Each row of a before or after table is a point. The points were changed in one or more steps. Then noise was added and the rows were shuffled. The steps act on how far a point lies along the listed directions, d1 being the first. Write out the steps. A step turns or swaps two directions, mirrors them in a line or flattens them onto one, adds a multiple of one to another, or multiplies one. Angles are multiples of 10 degrees, from the lower direction toward the higher: turns from -170 to 170, lines from 10 to 170 but not 90. Use the fewest steps. Two steps may share a direction if one is a turn and the other turns, adds or multiplies; they go together, in the order done. Otherwise the lowest direction goes first.

Directions:
(1): [-12 -46]
(2): [-46  12]
Before, 10 rows:
[[-68 -48]
 [-29 -16]
 [-36  34]
 [ 23  10]
 [-37  24]
 [-12 -57]
 [-50  -4]
 [ 26  21]
 [ 18   6]
 [-29 -34]]
After, 10 rows:
[[-31  -2]
 [ 13 -40]
 [ 10 -46]
 [ 46  32]
 [-18   7]
 [ 39 -32]
 [ 34  -8]
 [ 83  -4]
 [ 44   5]
 [-26   9]]
Steps: turn d1 and d2 by -140 degrees

Directions:
(1): [ 34 -42 -21]
(2): [47 32 12]
Before, 11 rows:
[[ 11 -23  -6]
 [ 26 -32 -24]
 [-19  78  36]
 [ 33  59  27]
 [-43  73  23]
 [ 13 -27 -32]
 [-76  30  18]
 [-91  40  -2]
 [-23 -51 -31]
 [ 39 -16 -15]
 [  9 -43  -5]]
After:
[[ 21  -3   5]
 [  9 -11  17]
 [ 25   4 -11]
 [  5  -3   6]
 [ 38  -1  -1]
 [-95  14 -15]
 [ 16  13 -13]
 [-51   2 -10]
 [-79   3   9]
 [-20  -3  -7]
 [-30   0   2]]
Steps: flatten d1 and d2 onto the line at 50 degrees

Directions:
(1): [  6  12  68   5 -28 -33]
(2): [ 25  22   7  45 -24  55]
(3): [ 18  68   1 -34  25   3]
Before (12 x 6):
[[  7   6   4   9  -7  25]
 [ -2  -2 -24 -14  10   1]
 [  3  -6  14  12 -11  -3]
 [ 13  14  -9   9  -7  26]
 [ -6  -1  29  17 -10  12]
 [-20 -54 -35  22  -2   0]
 [  8   9 -10  -6   5   2]
 [ 13  10  25  14  -5   5]
 [ 12  17   5   0 -11   7]
 [ 11   4   4  -6  -6 -10]
 [ -1  -7   7  22  -5  13]
 [ -4 -32 -43  11   2  27]]
After:
[[  -4    8  -23  -27   17   -8]
 [  10   25  -19  -20   10    7]
 [  -4  -27  -13   19   -5   10]
 [ -40 -119   17   55  -48  -40]
 [ -16  -38  -14   16    4    4]
 [  12   25   -1  -18    9   -9]
 [  -9   -8  -17  -16   12    4]
 [ -16  -27  -17   16    5   26]
 [  16   13   -7   -3   -3    6]
 [   2   12   17  -16   -3  -20]
 [ -27  -77    8    2  -17  -42]
 [   7    3  -20    2   18   19]]
Steps: turn d1 and d2 by 120 degrees; multiply d3 by 2.5

Directions:
(1): [  6  22 -34 -12  18  16 -46  67]
(2): [ 37  -2  49  36  13 -47 -37  11]
(3): [ 18  50 -17 -10  -9   7 -47 -59]
(4): [  0 -66 -43  -3  29 -18 -30 -25]
(5): [  1  34 -31  42  59 -14  36  -8]
Before, 11 rows:
[[-11  39  28 -21 -64  39   5 -45]
 [ 11  -2  64  -2 -38   1 -29  53]
 [ 26 -16  22  13 -21 -27 -29  14]
 [-17  80  -3 -27 -34  46  -1 -40]
 [ -1 -83  58  -2 -17 -42  -5   9]
 [ 17 -94  20 -19 -17 -28 -18  61]
 [  3 -17   1 -17  -9 -10 -10  -7]
 [  6  37 -12 -15 -30  28 -48 -23]
 [-15 -25 -24  34  11   4  30  -8]
 [  7  28  36 -22 -55  14 -36 -26]
 [ 30 -33  52  14 -14 -31 -33  28]]
After (11 x 8):
[[ 26   0  24  36  -3 -36   5  -7]
 [  7 -41  80  18 -28 -29  79  42]
 [ -7 -17 -36  -3  -4   8 -12 -99]
 [  6  -6   0   6  -9 -15 -23 -93]
 [ 25 -16  52  49  14 -48  14   0]
 [ -1  11  13  -6 -10 -10  16 -15]
 [-14  10 -16  26  -2  20  22  42]
 [ -4 -13  70  53  22 -52  77  12]
 [-13  -1 -55 -41  -9  25 -55 -90]
 [  7  17 -11 -17 -35  19 -49 -72]
 [  6 -68  38  28   3 -34  -3 -21]]
Steps: turn d1 and d5 by -70 degrees; add 0.5 times d2 to d5; multiply d3 by 1.3; multiply d4 by -1
